Rows are points. Each copy is the shape, with its points in the same order, turned, moved and blurred by noise. Some copies are also mirrored. Which?
(in the rows, 128 means zero)

Shape (8 x 2)
[[127 114]
 [ 92 197]
 [147 185]
 [151 170]
 [104  95]
 [133  95]
 [130 225]
 [ 99 185]]
Copy 1 (8 x 2)
[[115 105]
 [198 128]
 [166 165]
 [141 164]
 [122  75]
 [ 95 102]
 [195 178]
 [187 131]]
Copy 1 is: mirrored
Copy 2 (8 x 2)
[[134  90]
 [ 58 125]
 [ 96 155]
 [108 140]
 [135  57]
 [154  89]
 [ 56 171]
 [ 68 117]]
Copy 2 is: only turned
Copy 3 (8 x 2)
[[140  94]
 [144 180]
 [191 146]
 [185 133]
 [111  84]
 [145  72]
 [189 192]
 [149 167]]
Copy 3 is: only turned
Copy 4 (8 x 2)
[[109 102]
 [ 61 180]
 [120 180]
 [125 166]
 [ 86  79]
 [113  89]
 [103 218]
 [ 74 173]]
Copy 4 is: only turned

Shape (9 x 3)
[[131 183 187]
 [106  98  82]
 [211  86 166]
 [162 103 192]
 [179  92 144]
 [ 97 164 105]
 [159 147 163]
 [135 138  75]
 [ 84 155  65]]
Copy 1 (9 x 3)
[[165  59 130]
 [ 71 152  89]
 [ 57  88 209]
 [ 76  59 176]
 [ 65 104 172]
 [142 141  87]
 [121  97 157]
 [115 166 118]
 [136 184  72]]
Copy 1 is: mirrored
Copy 2 (9 x 3)
[[ 93 197 137]
 [127  76 108]
 [217 172 138]
 [165 170 160]
 [187 146 125]
 [ 80 123  92]
 [133 183 129]
 [131 112  73]
 [ 81  93  73]]
Copy 2 is: only turned

Shape (11 x 6)
[[106 163  75 244 171  69]
 [ 97  87 129 104 102 123]
 [132  87 139 128 137 185]
 [126 125  81 118 113 187]
 [143 167 162 140 107  93]
 [ 86  70 135 114  97 175]
 [ 89 106 174  73 152 177]
 [124 182  71 230 149  54]
 [167 135 108 156 166  29]
 [101 126 128  60 140 128]
 [164 140 131 160 161  55]]
Copy 1 (11 x 6)
[[ 43 158  56 201 103 178]
 [157 112 159 127 158 153]
 [112  96 193 101 121 187]
 [114 150 163  85 138 215]
 [115 177 152 134  96 106]
 [158 101 202 127 159 189]
 [112 100 219  89 178 133]
 [ 62 184  47 188  96 166]
 [100 132  60 127  92  92]
 [125 131 164  81 186 126]
 [ 91 128  91 135  84  94]]
Copy 1 is: mirrored
Copy 2 (11 x 6)
[[106 193 218 126 199 192]
 [100 106 121 109  86 136]
 [113  88 102 174 118 131]
 [ 91 126  78 168 110 177]
 [154 181 156 146  84 123]
 [ 76  67 110 148  76 150]
 [ 67 109  88 166  85  69]
 [126 214 210 121 176 201]
 [165 188 148  72 174 132]
 [ 80 146  78 117  87 106]
 [173 181 154 103 160 127]]
Copy 2 is: mirrored
Copy 3 (11 x 6)
[[ 84 141  31 207 124  85]
 [169 120 158 101 159  91]
 [168 119 141 119 198 161]
 [209 145 100 111 163 148]
 [103 131 143 116  89 136]
 [186 137 172 110 199 113]
 [135 144 160  46 206 139]
 [ 90 141  34 199  85  87]
 [ 85  64  74 132  90  94]
 [148 129 122  44 157 109]
 [ 84  77  93 134 102 120]]
Copy 3 is: mirrored

Shape (15 x 9)
[[158 171  89 123 160 108 150 188 138]
 [123 132 171 110  93  48 118 122 102]
 [134 101  95  95 132  93  99 167 100]
 [ 80 153 172 131  99 133 122 115 122]
 [133 112 131  56 215 185 108  77 162]
 [117 175 146 149  84 112 144  86 115]
 [ 97 110 101 125 156 161 150 150 112]
 [153 110 106  30 195 119 158  73 176]
 [110 119 137 157 141 104 145 123  93]
 [131 135  66 139  91 126 132 164 115]
 [145  87  93 158 131  94 144 175 152]
 [153  92 129  53 168 154 138 131 150]
 [176  99 102 168 118 149 150 168 105]
 [139 138 135 149 108 131 129  83  87]
 [108 119 148 140 119 124  77  93 117]]
Copy 1 (15 x 9)
[[178 177  89 101 144 146 132 187 143]
 [152 112 153 108 135  32 141 135 142]
 [133 112  69  88 114  89 132 177 141]
 [102 145 170 157 126  90 108 134 134]
 [ 43 177  87  67 132 168 145  82  99]
 [155 141 178 163 112 100 139 128 105]
 [ 90 134  91 145 141 148 137 176 135]
 [ 84 175  95  48 124 147 222  97 117]
 [132 113 112 157 162  98 142 146 125]
 [159 126  99 145  82 130 131 197 136]
 [168 117  66 136 125 130 151 154 192]
 [ 82 138 101  54 130 159 158 130 145]
 [166  79  96 136 135 174 121 171 151]
 [138  99 145 148 128 118 131 124  88]
 [108 116 113 145 110  86 100  99 114]]
Copy 1 is: only turned
Copy 2 (15 x 9)
[[166 182 108 145 136 122  98 173 126]
 [108 148  79  87  71  59  95  94 146]
 [138 145  58 110 137 132  84 104 123]
 [ 76 121 144  93  86  91 125 114 101]
 [ 99 129 154  54 249 130 155 129 133]
 [105 150 146 118  68  70 156 103 124]
 [109 115  94 137 154 138 135 148  85]
 [135 174  97  28 217 124 176 144 163]
 [ 97 117  91 142 119  78 132 131 126]
 [149 155  95 164  96 154 123 110 112]
 [152 120  68 138 111 154 123 165 158]
 [157 133 108  57 199 127 135 135 117]
 [190  95  93 174 131 117 135 126 118]
 [115 120 128 136 117  67 154  87 129]
 [ 77  99 130 111 121 103 111  87 143]]
Copy 2 is: only turned
Copy 3 (15 x 9)
[[156 166  75 124 139 140 107 177 120]
 [ 87  86 124 115 120  54 135 130 113]
 [106 107  58 105 141 112 124 132 160]
 [ 78 127 159 132 111 128 141 100 109]
 [177 163 131  70 204 170 203  67 149]
 [115 101 158 153 101 116 123 104  79]
 [107 148  94 137 136 183 174 129 154]
 [214 152  91  76 156 108 219  88 141]
 [ 95 107 116 163 143 117 163 147 122]
 [125 113  76 146  97 157  93 131 146]
 [136 126  93 167 128 126 123 166 190]
 [166 141 104  65 148 149 183 121 174]
 [139  87 108 147 122 180 115 180 167]
 [125  70 131 145 133 139 141 113  98]
 [ 92  91 138 135 159 123 131  82 133]]
Copy 3 is: only turned
